Rows are points. Examples show where two turns around zero, p and q, send a point. Where does a point land after both, in the order given? Backwards means that the second turn is done in reverse. Each puzzle has new turns, and all numbers are rounded.

Turn p:
[58 -8] -> [-17  56]
[-27  17] -> [ -4 -32]
[-31  -9] -> [ 21 -24]
Turn q:
[ 4 13] -> [11  8]
[56 25] -> [ 60 -12]
[ -8 -22] -> [-19 -13]
[-51 -16] -> [-51  16]
Where do these land?
q, then p: [-44 -22] -> [ 14 -47]
q, then p backwards: [-16  10] -> [19 -1]
p, then q backwards: [ -6 -45] -> [28 36]
p, then q: [17 27] -> [-24  22]
q, then p backwards: [49 30] -> [-28 -50]

Turn p:
[17 -2 -9] -> [-11 -11  11]
[-10  25 -51] -> [ 34 -13  44]
[ 9 17  5] -> [-8 13 12]
[-25  34   8] -> [23 36  9]
[  8 -74  47] -> [-36 -24 -76]
Turn q:
[-45   6 -65] -> [-51 -33 -51]
[ 31 -23  14] -> [40 -3 11]
[11 33 17] -> [-3 38  6]
[  4 -16  34] -> [15 -2 35]
Where do these land?
q, then p: [15  9 17] -> [-13  18  11]
p, then q: [-28  45  30] -> [-11  58 -16]
p, then q: [73 -1 11] -> [-54 -30  40]
p, then q: [  0 -41   4] -> [  2 -35 -21]
q, then p: [-45 -22 -36] -> [ 33 -38 -36]
p, then q backwards: [-17  10 -26] -> [ 18 -21  17]

Turn p:
[ 10 -17 -55  19  27  60] -> [  6 -35 -73  30 -23  -4]
[-31 -19  22  -6 -36   3] -> [ 23   6   2 -40  31   0]
[ 35 -10  29 -23 -40 -29] -> [36 37 42  6 12 23]
[ -1  13 -17  26  59 -83] -> [-58  24  35  -9 -76 -23]
[-24  -8  28  14  25  43] -> [-16  -3 -34   1  37 -36]
[ -6  10  10 -37  -7 -28] -> [-15  17  26 -14   9  31]
[ 16  32 -17   8 -28  34] -> [ 22 -47   4  25  11   9]
Turn q:
[-11 -38 -63  34  -2  21] -> [ 52   8 -10  48  -4  44]
[  9 -41  34 -13  17 -61] -> [  9  -6  -4 -40 -68 -28]
[ 11  51  10 -55 -10  10] -> [-27 -10  33 -42  48  -7]
[-50 -32 -28  40  18   3] -> [ 45  41 -32  38 -12   3]
[ 25  47  23  -6 -13 -22] -> [-52  -8  -3 -35   7   6]
[-18 -32   1  19 -23  16] -> [ 25 -17 -27  28   0  -9]
[ 33  44  23 -20  14  33] -> [-51  -7  42   2  27  -9]
Where do these land?
p, then q: [ 49   2  10 -64  17  34] -> [-25  42  -1  71  18  18]
p, then q: [ -6  28 -22 -28  12  30] -> [35 13  0 41  2 -5]
q, then p: [ 13 -30   1 -16  15   1] -> [25 20 19  4 11 -4]
q, then p: [ -8 -19  49 -31  27  34] -> [ -8  43  51 -22 -17 -21]
p, then q: [-33 -12 -18  21 -46 -38] -> [  3 -52  32 -37   5 -20]
p, then q: [-24  -4 -30  54 -13 -45] -> [ 15 -58 -14 -52  -1 -12]
p, then q: [-15  33  -3  57 -62 -45] -> [-10 -67   8 -38 -43 -50]
q, then p: [ 13 -26 -12  38  20  40] -> [ 29 -21   8   4  -7 -55]
q, then p backwards: [ 12  27  26 -30  31 -11] -> [-27  11  26   9  13 -42]

Turn p:
[ 33   9 -25  23 -26  40  -2  -5] -> [ 18 -24 -18  49  -3  14  13  25]
[  6  18   6 -13  -9 -18 -60   2] -> [  6 -10  43  12 -11  11 -47  -7]
[-48  -5  22 -14  21   1   3  -1] -> [-20   4   3 -41  -5 -35  -9   4]
[-29  -5  23  -7   0 -29  19 -31] -> [-30  13   1 -20  36 -24  -7 -18]
[-27  18 -16 -18  -1 -24  18  -3] -> [-41  24   8 -10   4   6   2   7]
[12 -3 -8 43 -3 20 16 18] -> [ 27  13 -25  26 -12 -11  23   9]
[ -9  11   9 -20  36 -25   0 -13] -> [-17  14  -7 -34   4  10 -28 -13]
[ -1  26  -1 -45 -14  -1  17 -20] -> [-31  -8  11 -14  31  25  -4  26]
[ 10 -40 -19   1  -2  -2 -13  18] -> [ 10 -16   9   4 -26   6  25 -28]
[ 6 -5 31 12  1  1 19 23] -> [ 32  18   0 -14  11 -13  15   4]
[ 46 -23 -22  38  -4  36 -17  12] -> [ 45 -27 -24  42 -27  10  17  -7]
Turn q:
[-29 -10 -19  -2 -10  -2  11 -24] -> [  8  12  -8  -1  12  24 -11 -31]
[  7 -13  -5 -15  24 -23  17   1] -> [ 16  -3   7  -5  10 -11 -35   8]
[-10  25  12  47 -16 -15   0   8] -> [-31  23 -21  13 -25  21   4  21]
[-24  -7 -15   0  26  10 -16 -19] -> [ -8  -8  25   2  25  25  -6 -14]
[ -4 -11  33 -19   1  29   6 -22] -> [  9  17  31  10  -1 -22  16 -28]
[ 14 -16 -14  18  -6  24   8 -14] -> [  7  11 -13  14  30  -1  20  -1]
[ 12   4  -7  38 -22 -11 -10  97] -> [-47 -49 -64  20 -28 -21   0  38]
[  9  37  18 -22 -12  19  13 -18] -> [  1  28  13 -34 -14 -17  25  -9]
[  9  -7 -15 -23  38 -13 -26  16] -> [  5 -43  24 -11  12   0 -19  18]
[ 16  -4  13 -23 -24 -19  -3 -24] -> [ 42  10   4  -6 -23   1   6  -3]
Where do these land?
q, then p: [  3   2  17  16 -20 -14  -4  43] -> [-16   9  23  30 -15 -12  28  -9]
q, then p: [ 13   8 -17  18   2 -18   6 -12] -> [ 10   0   0  -2 -24  15  -1  21]
q, then p: [ 12 -47   7   7  29  -5   9   9] -> [ 29  18  -6  11 -19  -9 -20 -36]
q, then p backwards: [ -7  32  -1  23  -5  54  -2 -15] -> [-17 -15 -19 -14 -18 -29  50   2]
q, then p: [ 14   1   5 -42   3   0  -2 -26] -> [ 19  -9   6 -16  34  26  -8  -7]
p, then q: [  0   4   3   7  18 -20 -71 -24] -> [ 25 -13  26  33 -19  46  38   3]
p, then q: [ -1  26  -1 -58   4  13  23 -18] -> [-26 -41  18  -3  12 -26 -11 -38]
p, then q: [-11 -12   2  23  -4 -11  18 -25] -> [ -3  13   3  -9  13  27 -25   7]
p, then q: [  0  -9 -20   3 -28 -10   6   3] -> [-16  29  -4  14   1  -3  -7  -5]
p, then q: [-23  -6   4   3   2  10  16  66] -> [  8  17 -30 -31 -41 -38  -3   4]

Turn p:
[ 24   9  10   9  -7 -23  12 -24 -12   4  -7] -> [-14   8   7  -2 -14 -20 -13 -17 -20  -8  22]
[-19   3   8  -9   3 -24   9  97  11  -3  -8] -> [  2  21 -70  22  -7  40 -16 -10  18  39 -36]
[ 10  17  -2  19 -15  -3  -9 -22 -16   7   3] -> [ -8  -6  26   4   0 -16  -1 -13 -23   7   6]
[  1 -20   5 -15 -13 -13 -14 -10 -33  20   7] -> [  6   4  -4 -19  16 -25 -18  12 -31  -1 -10]
[  1  -2   0 -14  21 -15 -34 -14  14  12 -25] -> [ -1  24  13  11 -16   9   1  31 -18 -24 -13]
[  3   7   5 -18  10  47   0  26  16 -10   6] -> [  4   5   1  16  28  11   6   1  49  -2 -13]
[ 3 -9 -9 27 -3 -9 -2 35  5  2 15] -> [-10   0 -23   8   2   7  15   2  -3  38   2]
[ -3   0  14  23 -17  -1  10 -21  18  12  -6] -> [ 21  -3   5  14 -11 -12  16 -13 -12  -4  24]
[ 18  -8 -18   0   2  -2  12 -24   6  18   1] -> [ 0  2 14 -6  0 -4 -8 16 -5 -2 35]
[-18  15 -11 -10  -8  10   8 -12  17  -8   9] -> [ 13 -28  12   6  -8   6  -4   1  17  -6   1]
[  2  -9   8 -16  -1  14  -5 -23   7 -35  13] -> [ -6 -16   8 -14  -5 -23  13   6  27 -22  -9]
[ -5 -26   3  10  30  28  10 -20 -36  19   6] -> [ -1   2   7 -33  48   9  15  -1 -18 -19  16]
[-10   6 -13 -10 -11 -12  -5  32   5 -25 -33] -> [  7  18  -6  -6 -32  19  -9  -7  17  19 -29]
[ -4  18   0   3  10   3   8 -21  -1 -12  17] -> [-15 -26  11   1   0   1   2  -9   3 -15   7]
Turn q:
[ -1  -6  13  -9  -1  -9  -1  47   0  13 -11] -> [ 18  -2 -33  17   2  14  -1  26 -14  -4 -10]
[  1   4  21   4 -17  -2 -19  -9  19 -28   1] -> [  6  11   5 -24 -32  -4   5   4   0  22  -7]
[-17  17  19 -18  -3  -1  10 -15   7  16  -4] -> [-22  23 -12  -4 -11   2   7  -5  -7 -21   5]
[  3   7 -10  -5  10  16 -10 -11   9  14  11] -> [-14  -7   2  -5  11 -13  15  -9 -13   2  10]
[ -7 -25 -66 -15 -11 -12   9  -6 -17  12  19] -> [-13  -3  32  -4  68   7 -10  19  12  -3   0]
[  3   1  15  10 -18  25  10  13  -4  10 -24] -> [ 13  -7 -27 -10  -4   8 -13 -21  -9 -12 -18]
[-10  -7 -41  -6  -3  -9 -20  -7 -18  -8  -9] -> [20  7 34 -8 30 -8 -2 11 -1 -7  3]
[-19   3  16  38   5  -2  15 -13   9  17   4] -> [ -8 -18 -10 -11 -19  20   5 -15  20 -17  25]
[-11  20  -9 -17 -11   1  -9  21   6 -60  -5] -> [ 27  38  23   2 -11  17  -7   2 -23  38  -9]
[  4   3  17  21  -1   7   6  -5 -23  13  15] -> [-12 -25  -3   1 -14  -2 -23  -6   0 -12  10]
[ 67   5  14  15  20 -10  -1  -3   7  15 -13] -> [ -3 -41  -3  30 -22 -26  25  -9  11  -3 -36]
[-13 -22  11 -18  30  -3  10 -12   5 -14  15] -> [-11  23  -9  16   2 -15  -1   2  23  17  26]
Where do these land?
q, then p: [ 19  25 -12   8  -7  19 -17  12 -15  -1 -11] -> [ -8  24   5 -28   6 -20   0 -11 -17  -9  -3]
p, then q: [-13   0  -3 -30 -23   7  11 -14  29   8   2] -> [  9 -24  -2  -4  -9  -7  11  18   7  31 -26]
q, then p: [-10  -9   1   8 -30   6   3 -19 -26 -14  49] -> [ 19  -7 -12  19  17  -8   3  30 -15 -14 -47]
q, then p: [  9 -12  15 -19  -1  22  37 -32 -15  19 -19] -> [ -3 -21  28  -5 -48  17  13  11  -8 -19 -11]
p, then q: [  7   2  20  23   9  -4  -9  12   0  24 -16] -> [ -5 -14  21  11  -8  10 -13 -23  -8 -17  10]
p, then q: [-16 -10 -18  40  20  -6  -8  26  13   1  31] -> [ -6 -15 -27   5  46  20 -17 -19   8 -12  17]
q, then p: [ 14  35 -21  26   0  -7  11  16  15 -22 -14] -> [ 19  23  15  -5  23 -21  15 -27   6 -12  25]
p, then q: [  5 -23  -4 -27   2 -14  -1 -16   9  16  18] -> [ 18  -5   5  16   9   7  -4  33 -11  22  -2]
q, then p: [ -4   7   0   9  11  -5 -12 -15   9   1 -25] -> [ -6  -4  -4  -2 -15 -17  -9 -13  15  -7  17]
q, then p: [ -8  12  -3 -24 -13  11   5   6  11 -24 -25] -> [ -8  10  33  11   3   6 -23 -22  -4  -9   3]
q, then p: [-18  16  -7 -23 -14 -13   9 -11 -13  22  12] -> [ -6 -18  -4  -4   3  18   8 -18  10  -8 -36]
p, then q backwards: [ 12   2  28 -10  23   8   9  -8   0  -3   0] -> [-12  -1  -1 -10   7  -2  16 -17  -9  26 -13]
q, then p: [ 20   7  -3  15  -6 -18 -14  35   0 -30 -16] -> [  5  47   5   7  13 -18   1 -13   1  20  15]
q, then p: [-18 -51   9   3  29  -5 -24   8 -17   3  15] -> [-33  -9 -31  22  -3   0  -1  40  -2  28   6]
